Every row gives one point. Each copy is the shape, with its points in the same order, turned, moved and blurred by noise. Say if it was mirrored as well.
In the rows, 128 means zero.

Shape, 5 rows:
[[132 122]
 [ 74 148]
 [ 94  95]
 [ 94 147]
 [168 134]]
Copy 1 (5 x 2):
[[125 132]
 [ 82  88]
 [ 79 141]
 [101  93]
 [165 140]]
Copy 1 is: mirrored
Copy 2, 5 rows:
[[126 124]
 [ 61 157]
 [117 173]
 [ 76 142]
 [140  91]]
Copy 2 is: mirrored
Copy 3:
[[137 137]
 [ 75 142]
 [111  99]
 [ 94 148]
 [167 160]]
Copy 3 is: only turned
Copy 4 (5 x 2):
[[125 122]
 [ 91 173]
 [ 74 115]
 [104 167]
 [161 108]]
Copy 4 is: only turned

Shape, 9 rows:
[[100 116 125]
 [101  95 101]
 [107 157 154]
 [126 136 147]
 [149 169 105]
 [153 159 125]
 [106 147 146]
 [106 159 144]
 [224 166 154]]
Copy 1, 9 rows:
[[116 117 162]
 [ 93 137 155]
 [152  84 144]
 [145 116 142]
 [135  95  86]
 [146 102  94]
 [137  92 152]
 [146  83 148]
 [208 127  56]]
Copy 1 is: mirrored
Copy 2, 9 rows:
[[109  98 131]
 [107  93 100]
 [108 121 177]
 [127 126 155]
 [ 97 173 136]
 [116 164 145]
 [106 117 164]
 [ 97 124 169]
 [171 218 155]]
Copy 2 is: only turned

Shape:
[[ 96 108 150 172 100 181]
 [102 114 119 113 132 133]
 [170 109 106 140 113 144]
 [137 142 105 121 132 115]
 [121 149 114 141 154 152]
 [117 161 187 113 157 140]
 [161 176  99 230 147 136]
 [116  86 150 129 138 135]
 [115 154 228 160 108 128]]
Copy 1 (9 x 6):
[[134 129 168 137  77 181]
 [112 100 107 128 113 146]
 [111 149 144  92 139 122]
 [128 119 103 120 142 121]
 [131 115 133 133 150 162]
 [162  68 156 162 141 123]
 [145 206 154 176 175 157]
 [ 95  96 149 131 101 134]
 [181  95 183 183  88 105]]
Copy 1 is: mirrored
Copy 2 (9 x 6):
[[ 96 165  66  93 138 137]
 [110 118 107 143 119 119]
 [148 152  89 125  67 128]
 [119 135 136 142  81 118]
 [ 98 150 128 138  97 156]
 [109 113 163  87 131 157]
 [111 248 145 130  74 158]
 [143 125  98 125 140 129]
 [117 156 150  31 155 124]]
Copy 2 is: mirrored
Copy 3 (9 x 6):
[[138 182 132 204 112 150]
 [141 112 114 153 116 144]
 [176 163 137 117  96 137]
 [144 128 116 109 130 133]
 [159 141 114 142 159 143]
 [125 113 179 159 173 149]
 [172 218 109 121 181  83]
 [154 117 148 176 105 126]
 [ 91 158 209 181 151 122]]
Copy 3 is: only turned
Copy 4 (9 x 6):
[[101 161 160 179 119 171]
 [115 120 137 105 128 158]
 [118 131 160 139 105  98]
 [117 115 126 114 118 114]
 [ 95 138 127 125 158 127]
 [155 135  95 144 174 157]
 [ 33 114 107 190 143  78]
 [131 115 164 137 136 161]
 [157 122  84 212 142 174]]
Copy 4 is: mirrored

Shape, 15 rows:
[[113 126 159 140 135 150 138 156 160]
 [117 114 120 142 143  72 148 187 133]
 [111 128  80 114 161 151 125 128 118]
 [115 121 123 101 107 164 128 157 129]
 [113 165  61 158 103 149 194 104  77]
 [162 109  74 139 160  68 119 180 156]
 [117 128  96  71 139 102 143 106 117]
 [139 124 122 128 118 156 104 155  86]
 [ 97 145  43 182 126 200 104  79 142]
 [155  90 193 168 113 197 133 117 136]
 [111 128 117 123  90 149  83 142 159]
 [157 159 104 116 149 166 137 112 147]
 [171 100  58  90 158  90 155 155 128]
 [157  97  73  76 141 146 138 126 125]
 [150 120 114 177 130 141  82 120 103]]
Copy 1 (15 x 9):
[[117 142 118 119  66 138 134 155 148]
 [140 131 142 124 107 136 187 201 112]
 [112 103  93 155 118 132 128 130 101]
 [133 143 104 112  79 111 114 124 109]
 [ 71 124 186 164 119 129 134  93  56]
 [166 142 102 151 143 146 205 180 118]
 [114  96 114 114 153  88 144 127 115]
 [173 131 128 146 104 130  99 132 108]
 [ 82 127  88 159 113 210 115  65  72]
 [149 137 154 121  32 163 111  88 183]
 [142 157  86  85 110 153 116 121 112]
 [105 144 102 165 119 124 127 104 150]
 [148 116  97 171 147  86 197 143 114]
 [148 107  82 160 128  84 154 101 117]
 [168 130 131 149 121 197 109 115 126]]
Copy 1 is: mirrored
Copy 2, 15 rows:
[[120  96 132 131 159 175 142 111 105]
 [138 101 127 152 134 125 104 177  85]
 [117 157 111 163 100 170 162 131 120]
 [158 119 129 133 116 160 156  97 120]
 [117 150 208 192  75 157 156 146 171]
 [141 134  76 177 160 105 106 178 119]
 [116 150 120 126  77 116 164 142 118]
 [154 131 121 159 103 177 110  97 122]
 [107 175 130 173 123 234 184 144 194]
 [ 96  64 128 119 134 208 118  63 153]
 [172 140 110 108 143 183 147 118 138]
 [ 97 155 120 156 141 145 162  91 147]
 [126 127  73 187 105  74 136 151 135]
 [127 137  76 162  90 117 161 112 142]
 [119 146 105 147 110 196  85 118 149]]
Copy 2 is: only turned
